Every row gives one point. Before rounding, the points of a table are all equally far from one centre. They may lie mostly on one side of it. Where is the centre, to within rounding?
In the rows, 128 means zero.

Points (7 x 2):
[[ 90  87]
 [155 123]
 [101  75]
 [118  69]
 [109  71]
 [135  72]
 [ 95  80]]
Centre: [121 107]

Points (7 x 4):
[[118  77  94  94]
 [ 84  67 127  92]
 [ 87  63 118 103]
 [ 95  84 108  77]
 [104  55 122  97]
 [129  65 110  89]
 [134  68 103 116]]
Centre: [114  98 133 109]

Points:
[[110 211 102 123 146 160 123 180]
 [127 185  71 112 147 123 156 194]
 [147 159 158 139 122 185 120 181]
 [ 75 187 166  92 155 171 116 146]
 [ 92 170 164 123 175 111 117 223]
 [124 210 170 113 132 107 168 139]
 [108 207 172  80 130 131 117 149]
 [102 207  84 127 149 126 173 157]
 [135 202 147 111 121 161 162 144]
 [ 56 166 152 114 143 182 125 167]
 [ 81 143 100  93 125 105 189 189]]
Centre: [112 136 130 127 148 114 124 144]

Points (16 x 11):
[[ 74  98  94 106  92  94 100 154  72  81 155]
 [128  83 136  95 104  72  97 129  47  75  90]
 [ 94  90 101  89 119 141  70 171  94  73 101]
 [ 53  84 129 142 124 120 109 173  80  71 134]
 [128 119 156 102 129  91  73 166  93  58  94]
 [107  86 135  73 128  64 101 175  82  64 120]
 [111 119  56 106 132  95  84 167 125  75 102]
 [ 90 103 111  76 116  94  76 154  73  92 125]
 [131 121 143 143 134  87  96 165  70 102 114]
 [ 84 142  81  75 101  99 101 148 108  46 138]
 [136  63 146 102  89  90  87 163  90  80  71]
 [109 107 134  79 118  56  76 136  87  62  89]
 [ 95  93 107  56 123  98  89 165  77  78 103]
 [125 161  91 104 114 105  97 166 113 104 117]
 [ 73 102 112 103 108  96  92 172  73  63  76]
 [102 113 119  84 126  96  81 181  85  76 129]]
Centre: [111  94 120 115 118 109 140 121 122  74 108]

Points, 22 rows:
[[ 64  99 136 114 115  40  71  92 134 142 103 122 150 109  90  91 122 110]
 [ 76 162 167 141 121  43 129  99 161 137 111 149 143 117  78  71 134  63]
 [106  94 156 131 106  43  54 110 147 132  56 138 137 140  99  76 174  95]
 [ 93 105 176 120 110  37  83 104 118 132  94 110 159 117  90  90 129 155]
 [158 104 127 138  93  33  79 116 124  96 118 152 127  96 109  79 146  93]
 [108 129 127  98  81  77 119 138 137 160  85 180 106  92 143  48 161 147]
 [109 139 107 141 162  44 125 111 170 111  58 169 152  98  97  62 149  96]
 [ 63 122 164  91  75  26 100 122 138  73  78 155 156  95 115 102 186 113]
 [ 94 133  95 119 108  56  93  79 155 136 107 179 123 107  80  95 171  45]
 [106 134 149 121  99  26  84 115 158 133  93 142 184  82 123  88 153 104]
 [ 73 104 154  79  82  40  94 129 135 114 103 177 132  93  78 141 180  81]
 [113 120 159 139  73  46 119 104 150  79 101 167 171  91 139 142 128  62]
 [144 135 133  95 150  89  37 141 158 148  74 126 120 112 113  90 149 155]
 [103  98 172 125  76  81 116 104 155  87  77 183 132 164  71  86 116  93]
 [ 77  96 130  51  81  72 101 114 111  89 107 170 140 122 101  69 175 111]
 [ 83 105 158 102  91  67  66 173 168 132 106 181 112 104 115  98 148  81]
 [111 169 158 108 116  92 137  90 140 150 101 142 179 126  65  51 173  79]
 [135 144 139 130 102  39 105 117 165  92  58 116 110  93  70  74 140  98]
 [ 78 152  98 140 119  66  97 131 161 144  72 143 205 148  83  86 151 138]
 [ 89 115 195 117  97  37 121 108 159 126  65 164 121  83 102  89 134 130]
 [ 98 149 192 102  82  64 127 164 129 101 124 119 122  94  84  66 138  90]
 [154 115 142 122 124  57 138 108 160 120  82 181 104  77  91  72 172 130]]
Centre: [ 95 156 138 137 120 116 107 119 112 104  89 150 125 120 117 126 162 115]

Points, 31 rows:
[[116 158 129  72 169 176 158 105 159 152  54 146 111 107 147  81  72 134
  145 106 115 184  89 182]
 [111 127  81 101 153 130 189 100 115 147  38  96 113 153 159 113  60 158
  145 103 114 160  92 132]
 [166 183  74 120 176 145 164 118 118 113  68 103  97 142  96 129  35 115
  151 104 134 147  66 185]
 [100 178  89 161 153 170 155 131 162 138  75  89 129 148 156  73 108 137
  124  79 106 169 159 193]
 [150 150 104 162 135 111 171  88 134 123  56 103  88 127  86  79 117 165
  132  91 124 176 106 194]
 [127 218  96 140 133 169 155 105 102  94  93 123  90 125 136  59  58 126
  173 119 116 159 126 119]
 [100 152  74 107 118 223 137 104 154 164  87 150 141 137 108 122  90 147
  141 109  89 152 147 135]
 [143 185  73 148  83 194 176 103 153 141 111 143 139 179 137 100 103  91
  155 126 136 128  68 151]
 [103 128  66 117 182 187 183  87 115 144  41 145 115 116 125 153  63 152
  131 128 137 142 136 138]
 [ 97 231 128 119 103 141 205 105 147 138  36 134 133 172 129  80  72 169
  127  91 152 166  99 171]
 [142 164 181 156 135 189 143 118 152 102  50 154 159 126 139  77  90 115
  162  72 111 148  64 159]
 [ 95 139  95 139 203 208 178  49 123 144  96 109 141 174 131 130  57 147
  114  84 107 156 108 127]
 [132 157 108  99 142 138 161  80 106  85  88 100 124 151  81  80 114 143
   91  61 122 141 129 132]
 [101 156  72 179 145 177 192 104 149 112  83 164 100 143 124 130  81  81
  111 165  97 143 134 134]
 [179 124 130 190 184 166 152  92 140 124  87 115 153 177 123  77  49 175
  162 115 111 156 131 167]
 [114 196 129  97 191 238 153  99 146 129  53 141  76 190  97 166  77 145
  135  87 107 155 111 163]
 [124 196 131 101 159 153 123  97 113 131 113 103 157 192 119  72 119 112
  135  83 147 210 148 179]
 [154 145  89 123 215 203 170  63 198 139  48  56 121 140 103 108 100 113
  131 108 139 131 124 162]
 [121 176  85 119 195 147 149  58 159 165  70 100 101 143 103 168  67 157
  154  57 138 150 164 179]
 [125 202  97 142 172 155 176  92 148 212  73  96 100 101 100  85 111 131
  139  58 153 213 115 186]
 [151 160  78 134 203 221 183  65 150 118  91 107  87 164 135 118 110 159
  105  73 153 148  96 165]
 [107 137  61 159 202 206 180 117 139 146  93 135 131 152 106  57 107 103
  128 122 164 150 101 112]
 [139 190 102 137 174 194 142 121 167 155  90 158  83 151 165 110  67 161
  109  39 117 177 165 156]
 [132 145 137  90 164 136 126 133 138 184  57 123  68 190 121 132  29 110
  122 107 142 145  78 140]
 [133 146  77 128 197 224 161 101 130 149  82 173 123  95 113  87  77 147
  148  99 133 135 141 130]
 [141 174 163 163 148 208 158 112  90 162  61  96  97 174  67 132  84 147
  125 114  51 108 166 130]
 [137 129 112 100 166 148 200 152 128  91  89 114  95 162 160 134  93 117
  104 106 153 178 149 175]
 [167 165 129  89 130 171 170  99 139 142  79 144  38 195 132 183  74 172
  133 103 102 180 160 110]
 [203 119 113 141 158 115 132 142 146 122  99 111  91 117 156 126  82  84
  162  95 139 157 145 160]
 [102 134 136 105 163 208 200 130 133 173  67 145 103 191 127 110  81  99
  128  71  99 150 117 160]
 [118 150 128 134 152 188 162 174 147  96  58 132  73 179 174 130  83 140
  130 107 134 206  88 140]]
Centre: [159 203 147 146 175 148 171 118 153 160  84 121 133 147 118 143 120 136
 132 122 131 155 115 105]

Points (31 x 24):
[[126  99 108 138 177 154 113  85 123 188 145  79  99 121 185 142 129  76
  137  84 138 223 120 148]
 [114 113 126 148 185 134 125 125 126 190 163  77 129  87 178 197 136  37
  106 106 117 218 106 122]
 [137 105 132 127 183 110 140 142 108 200 142  70 121 120 181 173 107  68
  114 107  76 220 101 135]
 [124 127 109 132 198 118 159 130 121 169 127  84 116 107 214 175 138  96
  137  96 131 225  86  87]
 [127  93 134 131 171 145 163 131 127 195 152 100 124 115 173 167 111  42
   94 120 129 232 100 125]
 [124 126  97 145 185 128 120  98 137 183 138  68 141 106 174 159  96  71
  133  77  98 195 104 126]
 [116 102 115 137 183 135 101 107 117 196 136 116 104 104 193 202  94  82
   88 120 110 181  97 144]
 [105  88 137 121 182 120 136 138 121 168 124  55  98 167 180 199 118  72
   97 100 136 219 115 115]
 [116 102 136 141 165 112 117 144 133 175 143  65 134 136 185 152 119  88
  109 109  84 229  90 137]
 [121  92 141 124 190 133 113 148 123 193 128  82 136 118 191 207 120  77
  117 133 100 204 101 112]
 [128 120 125 123 152 132 117  98 125 172 158  68 144 138 186 175 112  56
  100 117 107 204  62 118]
 [136 101  80 135 163 110 113 108  87 196 148  65 123 132 196 187 102  75
  120 118 141 209 109 150]
 [127 110  75 137 208  99 131 134 121 171 134  91 133 133 165 183 139  85
  101 118 130 216  92 137]
 [126 123 119 121 174 144 106 155 140 186 144  88 158 104 195 182 110  76
  109 119  99 201 118 165]
 [121 113 111 131 180 141 103 145 109 174 132  64 125 109 197 150 106 104
   65 102 112 229 116 119]
 [132 120 129 164 186 135 126 149 101 185 144  45 124 153 201 167 120  45
  109 123 127 216 113 143]
 [126 143 106 137 159 122 160 123 103 175 121 113 152 183 148 164 106  66
   90 129  87 204 118 142]
 [131 108 105 134 185 135 119  78 114 202 148  65 105 143 194 158 108  82
  142 118 117 160 103 123]
 [125 115 103 128 162 142 141 109 146 160 189  91 114 108 154 130 117  64
  122 109 100 218  89 125]
 [ 76 119 135 139 203 136 118 100 119 171 145  68 100 134 171 180 121  55
  137 128 140 224  81 126]
 [146 140 124 154 175  93 122 124 124 181 144  67 108 128 180 167 118  64
   97 166  98 231  84 149]
 [104 107 111 142 162 128 115 114  87 178 137  89 134 147 178 180 122  62
  122  99 126 230  62 126]
 [119 145 148 145 198 114 108 111 129 171 163 100 125 129 194 185 110  69
  107 118 140 232  89 153]
 [122 111 113 121 198 126 119 124 110 173 134  82 155 113 183 186 138  69
  107 126  92 213  80 123]
 [111 108 112 141 165 104 119 100 133 160 116  89 134 109 201 169 112  71
   77 111 116 211  67 130]
 [110 132 104 106 198 140 127 119 104 154 137  69 106 127 185 172 113  54
   92 135 123 230  67 134]
 [121 103 111 130 203 132 137 102  74 197 134  62 143 129 186 150 115  84
  116 121 109 209 103 122]
 [126 109  94 142 169 124 107 140 105 189 154  63 132 142 166 149 124  61
   91 138 101 208  88 150]
 [ 94 130 129 136 172 154 157 123 122 180 139 112 103 110 179 204 130  66
  105  88 136 240  77 105]
 [ 97 115  95 127 157 130 116 157 125 207 132  68  98 137 168 171 121  55
  104  90 114 198  84 133]
 [141 135 128 155 176 113 117 129 113 191 164  67 116 130 144 155 107  59
  121 144 112 229  65 165]]
Centre: [130 146 142 139 139 131 140 130  95 142 120  85 105 104 145 166 128  96
 121 126 143 172 121 132]

Points (30 x 24):
[[ 73  80 102 148  66 191  98 120 139 146 154 142  78  59 133  53 178 106
  113 137 141 110 165 164]
 [ 82 109  88 146 139 168  69 107 139 130 169 127  99  98 147  58 136  98
   98 214 145 145 167 133]
 [ 91 116  50 146  77 166  95 135 130 150  80 101  64  92  71  99 128 107
  136 148 126 128 136 152]
 [ 58 112  98 132  64 164 102 125 149 116  83 154  97  56 154  71 124  94
   88 127 139 124 121 154]
 [ 63 123  98 150  73 150 104 130  91 149 143 139  61  39 116 100 136 125
  137 148 128 190 141 132]
 [147  61  68 115  84 138 123 142 106 163 150 119  64  91  94  18 168 125
  114 184 116 102 125  95]
 [ 95  95  41 130 116 124 102 142 177 118 124  73  97  66  68  85 119  90
   97 178 155 153 179 155]
 [116  80  62 120  59 201 104 144 134 150 138  71  73  59 159  64 135 128
  116 138 114 141 191 135]
 [118 114  87 152  64 180  97 154 119 131 104 146  95  57 116  73 167 113
  166 129 100 173 174 140]
 [127  56 102  94  86 132 152 170  97 140 142 124  88  90 109  31 168  71
  130 152 103 121 110 119]
 [ 42 111  83 135 103 151 105 154 111 119 112  75 136  53 147  44 136  97
  122 181 139 144 151 111]
 [ 69 107 118 131  20 133 134 178 108 154 142 115  73  71 125 103 123 121
  154 127 119 113 145 138]
 [ 84  77  67 127  66 199  73 135  81 156 140 106 113 108 139  70 165 105
  108 181 142 154 179 138]
 [ 54  81  97 139 107 121  71 146 157 156  76 153 121  91 100  89 125 124
  120 147 124  83 135 156]
 [ 61 108  81 182 118 162  97  95 115 134 131 106  56  64 155 113 145  94
  119 133 140 150 146 166]
 [114  88  64 129  23 168 117 120 114 176 118 107  79  88 108  89 168 124
  138 154 138 136 205 164]
 [113 107  91 197  76 184 116 119 146 160 116  73 102  97 151  57 183 163
   91 138 124 154 171 140]
 [103 100  89 115  94 190  76 104 120 123  98 105 161 119  81  67 132 115
  116 187  90 123 138 118]
 [124  83  91 113  57 205 129 136 130 152 137 126  63  86 106  65 143 104
   93 158 132 149 188 169]
 [121 126 120 136  60 199 116 123 150 155 147 139  90  67  83  93 183 137
   57 108 138 132 175 170]
 [104  64  75 121  76 187 131 116 149 122 121  68 114  28 134  84 139  98
  100 195 141 145 153 117]
 [102  79 112 130  88 155  77 130 156 141 108  86  91  72 119  50 166 120
  129 151 134 153 142 187]
 [ 96 101  78 130  61 195  94 110 127 129 101  74  92  46 110  74 136 120
   95 155  97 134 121 130]
 [ 99 111  46 165  79 128 111 147 117 177  99 136  56  52 102  87 191 131
   97 146 110 133 176 157]
 [102  91  88 105  42 170 108 124 143 128  77  71 108  44 132  70 158 123
   97 151 105 133 167  91]
 [ 83  79  67 154  80 183  98 127 169 160  98 168 107  66 105  75 130  98
   67 174 120 130 157 118]
 [147  83 107 160  64 175 133 146 118 128 137 103  68  68 126  83 150  56
   96 145 110 132 164 177]
 [117  86  99 154  91 182 110 173 107 178 114  86 150  35 132  40 160  88
   96 122 133 130 142 160]
 [ 58  66  82 160  69 136  93 144 119 152 131 113  94  75 143  44 130  85
   50 155 149 142 159 159]
 [118 141  78 150  31 185 119 128 111 134 161 101  78  42 119  70 145 123
  115 186 131 124 139 134]]
Centre: [128 103  80 130 105 121 127 123 118 136 147 123 131  94 125  99 138 126
 102 119 145 123 156 113]

Points, 30 rows:
[[ 58 173 185 111 141 217 141 121 105 140 153  51 144 134 177 154 105  87
  135 146 148 148 106 147]
 [ 26 155 156 106 129 187  91 129  90  95 145  42 138 147 114 130  85  80
  139 129 132 153 101 166]
 [ 74 132 119 108 111 170 130 133  69 140  90  97 122 175 102 148  74  13
  157 156 117 189 100 160]
 [ 67 110 142  95 102 157 161  82 106 130 142  66 128 117 150 144 144  36
  105 119 126 186 106 192]
 [ 33 107 138 155 109 158 123 116 136 132  92  75 168 151  94 152 120  31
  149 152 140 112  89 131]
 [ 84 134 142 133 142 168  98 107  68 144 133  31 129 143 126 149 124  47
  126 144 132 152  88 205]
 [ 94 167 178 134  85 214 119 107 120 127 162 106 157 111 155 132  71 119
  142 163 153 168 115 177]
 [ 44 180 127 101 129 160 108 124 124 150  94  80 147 144 155 143  80  45
  132 188 151 118  82 150]
 [ 91 128 151 120 149 193 166 114 109 135 108  80  86 171 131 185  89  42
  127 141 159 125 102 154]
 [ 77 116 147 118 102 193 130 111 133 120  98  59 129 113 145 105 109  56
  185 147 143 155  86 183]
 [ 49 108 155 163 136 174 131  94  90 132 140  99 121 151 165 168  90  39
  139 124 157 180  99 175]
 [ 52 105 127 142 105 176 138  96 102 143 122  67 155 152 125 153  88  26
  139 182 117 142  62 143]
 [ 87 158 147 135 136 169 147 116  76 151 109  67 149 119 135 155 116  41
  184 145 128 146  57 179]
 [ 47 146 143 116 156 181 117 100 105  90 148 104 146 113 181 125  71  69
  152 153 111 116  50 116]
 [ 75 144 147 143  87 156 142 106 117 143 118  51 153 114 139 156 103  32
  126 157 102  85 148 147]
 [ 91 159 170 119  75 175  92 119 134 150 125  87 131 170  97 126  86  69
  159 168  70 115 109 162]
 [ 79 153 128 137 128 175 133 108 112 138 146  56 169 127 106 160  90  44
  137 149 114 145  40 158]
 [ 32 129  94 117 120 151 117  91  93 147 156  69 146 135 156 200 110  85
  120 171 105 137 130 179]
 [ 78 127 145 125 121 237 122 145 103 102 140 120 122 125 143 117  35  63
  141 149  88 180 100 144]
 [ 61 136 116 103 131 142 142 160  94 149 103 126 111 120 130 163  84  14
  171 146 104 145  88 175]
 [ 15 148 137 162 118 199 121 122 104 118  94 112 128 140 178 140  91  38
  164 118 128 158 108 163]
 [ 69 141 158 131 139 217 134 120  94  91 121  80 160 175 126 141 114  68
  110 153 125 141  84 195]
 [ 62 127 146 127 111 167 114  97 126 123 106 100 126 122 153 157  89  36
  164 183  96 138  94 182]
 [ 82 138 118  91 128 190 151  98 121 115 111 109 149 123 143 152  68  28
  109 165 149 184 124 166]
 [ 87 184 142 114 145 210 142 124  67 145 127  96 127 157 146 190 164  49
  165 161 117 184  65 144]
 [ 55 145 120 146  98 172 120 100  87 147 171  81 131 157 118 173  79  35
  141 169  75 131  76 142]
 [ 87 130 156 183 113 126 109 101  92 132 126  98 108 198 168 142 120  33
  124 143 167 174 108 162]
 [ 84 155 126 142 141 199 162 103  54 110 142 133 147 140 139 149  94  58
  189 178  95 182  89 135]
 [ 28 171 140 106 117 152 109 149  80 110 152 109 161 165 152 129  72  55
  155 166 149 160 101 161]
 [ 47 116 158 145 155 178 121 119 103 127  91  62 150 173 150 126  95  34
  172 123 123 146 110 134]]
Centre: [ 96 130 119 122 104 166 110 131  84 143 122 123 124 126 133 130 136 102
 115 125 127 145 108 106]

Points, 30 rows:
[[113  93 154 161 127  69 149 118 146 135  93  77 144 150  56 146   7 101
  124 116 107 135 122 108]
 [132  80 143 192 167  95 137 115 149 105 120  79 164  99  67 108  75 162
  124  74 121 155 117 125]
 [148 117 159 148 131  65 153 116 124 126 135  50 135 147  44 139  42 143
  114 117 144 137 103 129]
 [160 107 175 165 137  78 131 125 146 130 111  83 171 184  85 135  30 134
  127  84  78 139  97 124]
 [152 113 143 148 157  73 161  86 106 150 132  75 130 138  61 164  34 140
  135 133 129 156  99 117]
 [136  96 135 138 110  47 168 111 157  93 106  76 140 135  60 154  43 130
  131 101 113 131 107 107]
 [173  96 150 153 155  78 198 123 134 135 118 111 143 146  69 137  39 107
  142 130 145 131  90 123]
 [184  86 144 171 112  93 201 140 124 133 131  66 139 157  84 147  73 127
  142 101 156 138 114 153]
 [151  78 139 217 148  88 169 114 117 138 116  80 159 158  58 150  77 120
  194 121 147 175 115 121]
 [165 120 127 161 129  83 169 118  97 118 115  69 182 133 110 137  28 130
  145 141 115 160 112 124]
 [150 106 127 152 107  80 175 122 133 102 101  90 137 170  89 138  40 116
  168 134 133 157 110 118]
 [168  74 143 178 142  74 188 121 118 125 122  47 160 159  69 142  50 144
  167 134 113 138 113 123]
 [181  98 149 185 134  53 192 135 124 134 102  75 159 172  72 129  51 147
  167 109 127 152 101 133]
 [111 130 127 136 114  90 174  77 122 105 102  93 202 164  70 160  33 141
  129 124 103 126 130 107]
 [148 119 116 182 129  61 194 103 123 111 130  89 159 166  47 154  66  89
  114 121 130 106  88 110]
 [165 125 134 192 123  53 182 109 127  97 123  96 152 143  80 150  44 134
  167 140 124 159  94  99]
 [169 132 131 172 127  47 153  97  99 115 125  80 142 157  63 118  63 119
  148 131  97 133 112 145]
 [155 107 128 197 133 100 176 123 159 151 122  78 181 170  38 159  41 130
  121 120 136 167  90 104]
 [148 113 148 181 117  90 155  92 118 103 106  85 146 134  59 136  42 165
  135 128 139 102  84 129]
 [138 128 127 170 135  71 190 118 101 135  89  77 132 147  59 154  30 111
  173 124 135 131  67  98]
 [130 129 135 192 103  55 151 107  92 108 129  79 175 125  50 125  34 134
  152 135 134 144 132  93]
 [134  99 140 203 122  69 137 142 120 116 106  85 183 171  78 136  61 113
  124 158 138 151  95 113]
 [167 126 144 178 141  83 167 151 113  96 126  61 147 161  84 156  59 109
  125 122 125 171  84 136]
 [127  89 153 160 148 109 185  92 122 128 123  53 169 129  46 137  61 128
  155 110 149 135 113 165]
 [150 115 102 170 142  84 186 139 125 125  76  69 171 137  66 126  46 142
  144 112 157 151 102 131]
 [134 125 132 175 153  84 179  97 113 136 114  88 168 176  56 109  35 111
  162 104 149 126 118 135]
 [196 124 147 169 130  57 129 137 128 118 110  65 155 128  76 138  46 121
  159 109 127 139 136 127]
 [165 115 138 189 160  75 160 136 106 141 141  99 172 159  66 143  31 108
  159 142 105 143 116 135]
 [150  81 127 162 111  89 172 132  98 144  87  99 162 172  57 161  35 153
  151 128 141 163 117 119]
 [147 116 157 140 129  44 165 131 106 121 109  43 187 137  89 152  54 119
  171 114 121 182  99 102]]
Centre: [124 134 163 171 125 105 174 133 119 150 107  97 158 130  73 148 108 130
 141 101 100 134 125  94]
